Every row gives one point. The window is the flat piece filled in between its corners: a triangle in 3 columns, a solid with four corners in 4, and so on. A path goes straight from each point to the next, and from the last back to the first. After which points does the path pass through the window?
(in the rows, 128 means zero)

Window (3 x 3):
[[102 128 203]
 [157 145 104]
 [ 79 100 136]]
Path:
(1): [152  91 112]
(2): [106  94 152]
(3): [ 34 124 106]
(4): [ 69 145 120]
(5): [131  80 151]
(6): [ 81  49 141]
(7): [ 96 158 132]
(8): [122 182 122]
Through the window after points: 2, 4, 6, 8

Window (3 x 3):
[[137 130 104]
 [ 63 130 182]
 [114 105 115]]
Path:
(1): [145  81 106]
(2): [112 149  97]
(3): [ 68 125 146]
(4): [126 145 179]
(5): [163 138 139]
(6): [101 118  93]
(7): [ 68 172 136]
(8): [ 85  74 197]
(9): [ 90 116 187]
(10): [ 53 128 170]
(11): [ 55 136 130]
(12): [109 127 197]
Through the window after points: 5, 7

Window (4 x 4):
[[134  93 108 194]
 [105 177 207 118]
 [105 152 127 147]
 [138  82  95 154]]
Path:
(1): [173 118 126 172]
(2): [ 83  55  72 140]
(3): [ 79  83 108 102]
(4): [145 170 148 194]
(5): [152 146 114 122]
(6): [ 68 125 162 158]
(7): [ 92  59 151 145]
(8): [154 105  82 157]
(9): [133 161 128 160]
(10): [101 124 122 152]
(11): [ 78  84 133 146]
(12): [139 135 158 148]
(13): [116 226 131 133]
(14): [102  87 229 133]
(15): [124  61  80 191]
(16): [155 120 112 152]
Through the window after points: 1, 3, 7, 9, 13

Window (6 x 6):
[[ 95 138 137 120 111 111]
 [142 157 208 101 122  58]
 [112 125 162 114 141 161]
 [103  72 126 152 157  89]
 [152  76  76 133 171 153]
 [165  70 113 166 137 132]]
Path:
(1): [ 89 163 136 164 143  78]
(2): [129   7 122 133 161 113]
(3): [117 104 137  89 103 101]
(4): [ 91 155 133 167 136 127]
(5): [120 161 172 139 134 124]
(6): [114 110 166 112 124  96]
(7): [122  98 181  92 113  88]
(8): [138 169 147 151 168 141]
(9): [112 138 130 145 159 124]
(10): [104  95 144 109 125 119]
(11): [117  63 115 139 121 121]
(12): [160 128 139 163 200 114]
Through the window after points: 1, 3, 7, 11

Window (8 x 8):
[[116 182  95 154 155 104  92  67]
 [232  89 139 125  92 154  90 110]
 [188  26 157 178 125 167 138 109]
 [ 82 119  76 112 139 148 142 168]
 [ 36 171  53 138  72 103 130 135]
 [160 133 128 183 119 186 102 122]
 [ 31 148 145 133 132 123  90 124]
 [ 87 194 148 149 133  95 139 126]]
Path:
(1): [110 102 148 191 102 114  99 191]
(2): [ 79 160  88 198 121  83  93 156]
(3): [ 82 155 105 110 129 155 148  96]
(4): [123 182 183 108 127 194 136 118]
(5): [ 70 142  59 165 125  84 107 146]
(6): [109 146 146 177  98  90  77 131]
(7): [160 129 106 113 115 172 133  92]
(8): [128 166 102 114 121 172 139  80]
Through the window after points: none

Window (9 x 9):
[[150 183 139 115  97 135 130  94 121]
 [124 172 104 122 219  98 142  88 153]
 [ 74 140  76  72 183 113 124  81 109]
 [119 189  96 180 126  90  81 201 147]
 [171  63 117 135 184  83 176 143  84]
 [111  80 132 126 213  34  99 159  59]
 [ 58 156 120 105 123  48 136 203 109]
 [103 124 136 129  96 121 173  85 169]
 [200 129 132  84  95  99 101 114 134]]
Path:
(1): [107 158 119  98 175 112 102 121 134]
(2): [205 126  75 149 171  49 221  52 137]
(3): [112 152 100 143 113  73 130 107 126]
(4): [ 93 132 160 110 133 140 150 202 174]
(5): [128 121 186  78 148 133 141 157 128]
(6): [161 115  58 161 116  50 125 101  88]
(7): [115 104  89  92 178  11  98 142  72]
(8): [141 106 194 168 181 144 123 151 110]
(9): [105 148 203 132 128 138 164 179 206]
(10): [161 122  76 126 143  66 125  99  66]
(11): [133 156 113 126 161  75 139 110 112]
(12): [140 130 128 121 155 189 125 152 174]
(13): [117 107 119  82 150 171 157 150 191]
(14): [104 136 121 131 124  71 147 115 113]
(15): [146 130 103 142 153  70 116 132 111]
(16): [122 112 149 119 160  81 142 165 103]
Through the window after points: 1, 3, 7, 11, 13

Window (11 x 11):
[[ 72  89  99  67 145 144 145  81  69 124 143]
 [125 123 165 200 159 132  83 112 129  74 174]
 [196 114 185  99 209  96 162 133 139 169 146]
 [197  50 162 125 190 146 167 183 167 165 118]
 [107 102  54 128 148 129 188  78  87  91 172]
 [179  90 195 117 175 143 173 176 159 205 196]
 [153 182 122 188 142 136  49 123 149 133 158]
 [ 98 154 126 134  98 142 165  80  91  97 125]
 [134 197 151 240 190 164  67 148  95 115 151]
 [107  81 102 120 118  81 164 128  64 126 147]
 [133  99  83  86 100 147 155  84  28  70 164]]
Path:
(1): [138  88 131 143 125 124 141 105  81 145 168]
(2): [159  86 188 138 109 168 144  62  59 139 111]
(3): [117 131 109 143 156 123 130 135 127  92 169]
(4): [137 119 134  80 139 131 163 142 124 134 161]
(5): [182  87 104 216 167 122 114  78  39 146 150]
(6): [183  99 158 147 154 113 148 107 124 153 141]
(7): [ 89 157 134 105 171 164 148 187 104  79 196]
(8): [115 167  97 138 151  88 144 134 106  59 165]
(9): [147 116 137 169 133 173  88  94  94 162 132]
(10): [195  75 153 136 153 143 159 117  91 140 138]
(11): [ 71 143  89 106 165 139 117 186 169 107 163]
(12): [127 139 120  87 171  89 174 145 112  98 116]
Through the window after points: 2, 10, 12

Window (12 x 12):
[[ 87 201 150 152  78 200 195 151  51 167 119 117]
 [176  95 165 103 131  60 105 122 168 196 107  70]
 [ 90 161  98 184 143 168  37 110 118  98 124  66]
 [116 121  84 105 104 126 133  77 102  81 187 170]
 [116 168 149 152  84  99 134  82 127 162 150 129]
 [158 148 112 133 172  78 154  95 138 160 208 127]
 [112 166 168  86 164  94 147 107 174 102 117 113]
 [ 90 116 125 162  84 130 148 117 189  67 111 102]
 [143 147 138 104  56 111 128 127 142 119 181  86]
 [182 183  49 139 180 170  59  79 173 125  48 162]
 [ 95 229  87  88  88 119 157 149  91 213  71 118]
 [122 169  92 141 132 170 152  44 128 179 140 113]]
Path:
(1): [178 200 107 150 128 108 154  92 106 131  89 123]
(2): [158 202 106 144 112 127 164  88  84 145  89 107]
(3): [ 79 103 117 127 143 152 100  96 184 143 177 135]
(4): [ 78 171 111 107 145 187 143 108 166 174 155 171]
(5): [167 165 110 149 120 105 106  93  95 139 108  77]
(6): [132 241 107 156 111 154 162  99  85 101  58 114]
(7): [100  36 142  86  98 115 121 124 141 176 245 139]
(8): [104 149 113 115  95 152 113 117 137 112 214 136]
(9): [135 136 100 116 108  99 147  77 105 116 117 138]
(10): [189 154  90 106 110 108 193  82  98 129 126  51]
(11): [103 169 124 130 141 143  91 108 142 150 130 161]
(12): [ 78 127 104 132 106 157  96 124 145 167 170 104]
Through the window after points: 6, 8

Window (14 x 14):
[[139 162 141 178 116 223  56  79  99 176 111 159 154  99]
 [104 114 150 178 195 110 141  66 202 190  56 128 135 138]
 [171 118  96  79 155 111 135 113 202 137  94 110 107 108]
 [147  82 132 157  46 150  99  74  79  71 166 104 159 139]
 [122 126  84 154 127  64 124  76 108 162 109 161 137  28]
 [112 117 170 127 143  72 116  65 142 120  84 128 147  13]
 [ 72 146 118 138 133 188 139 169 178 126  93 153  71 152]
 [119 110 186 107  63 174 179 135  93 173 147 117 209 119]
 [161 168 168 101  99 121 158 135 160  97 137 119 164 172]
 [121  97 161 144 196 124 131  94  39  77 107  42 144 134]
 [221 115 120 109  80 113 136 201 145  99 123 141 173  83]
 [148 117 164 141 162 118 153 113 213 163 183 106 189 135]
 [164 159 102 164 142 221 143 113 169 114 113 181 177 111]
 [161  86 144  96 189 162  96 135  39 116 118 184 226  88]]
Path:
(1): [124 136 140 144 139 131 102 141 183 133 109 112 182 111]
(2): [160 112 161 109 141 136 215  77 139 142 180 145 100 155]
(3): [201 122 154 174 103 139 127 145 120 142 137 175  89  76]
(4): [117 127 136 126 128 130 129 100 118 121 113 120 196 112]
(5): [ 86 102 114 131 142 119  39 124 159 106 111 100 167 134]
(6): [183 159 185 138 134 145 219  94 122 145 118 134 143 128]
(7): [168 138 182 157 150 120 103  47 116 149 120 187 114  73]
(8): [117 114  90 106 119 149 157 179 181 100  99  74 200 115]
(9): [126 151 142 111 158 160 113 160 118 138 113 157 232 113]
(10): [165  60 147 148 147 144 124  57  84 132 115 140 119  95]
(11): [196  68 152 154 142 129 132 110 127 145 110 156 110 113]
(12): [ 85 184  94  75 161 131 121 101 172 114 101  78 185  98]
Through the window after points: 1, 5, 7, 9, 11

Window (14 x 14):
[[ 41 155 137 148 106 177 113 145 176  83 114 249 102 129]
 [ 97 109 127 144 142 110 125 172  94 212  83 112 145 146]
 [121  85 166 131 108 105 151 128 107 106 103 121 177 124]
 [181 121 173 124 181 162  88 107 126 123 128 137 166  98]
 [126 132 124 128 128  79 147 122 142 151 139 114 136 121]
 [118 141 131 119 121 120 169 137  86 130 106 150 154  87]
 [174 109 183  58 148 207  77 144 168 113 134  84  87  22]
 [ 82 134 157 152 143 122 142 155 104 114 134 137 116 122]
 [167 144 122 128 106 155 168 111  89 141 137 176  72 150]
 [ 76 146 131 109 121 113  92 140 103 101  78  96 137 137]
 [ 94 104 105 139 148 159 156 142 129  95 108 146 146 114]
 [127 125 108 140  97  87 134 169  94 121 146 142 153 135]
 [ 75 126 127 143  93 123  90 103  75 145 141 121 156 132]
 [ 95  90 122 125 141  87  95 124  67 138  82 122 122 113]]
Path:
(1): [108 126 136 160 136 138 113 146 118  99  82 119 135  68]
(2): [129 174 111 188 101 114 125 103 145 106  60 163 129 129]
(3): [ 87  88 144  90 136 145 129 177  87 152 165 151 121 127]
(4): [ 87 100 116  87 159 139  70 107  97 150 141 142 197 133]
(5): [146 142 163 160  93 103 180 162 106 108  90  86  79  97]
(6): [141  94 133 184 123 157 114 129 120 118  82 117 146 105]
(7): [ 91 127 128  77 143 115 133 153 106 138 135 140 121 116]
(8): [ 95 106 114 115 141 127 128 134 115 120 135 143 142 130]
(9): [114 144 140 157 107 128 133 141 119 125 105 145 134 108]
(10): [120 136 135 166 109  91  98 169 107 136  64 129 102  87]
(11): [111 110 135  91 136 153 139 106 107 121 147 138 168 138]
(12): [126 116 138  92 139 124 135 134 116 139 136 152 136 155]
Through the window after points: 2, 6, 8
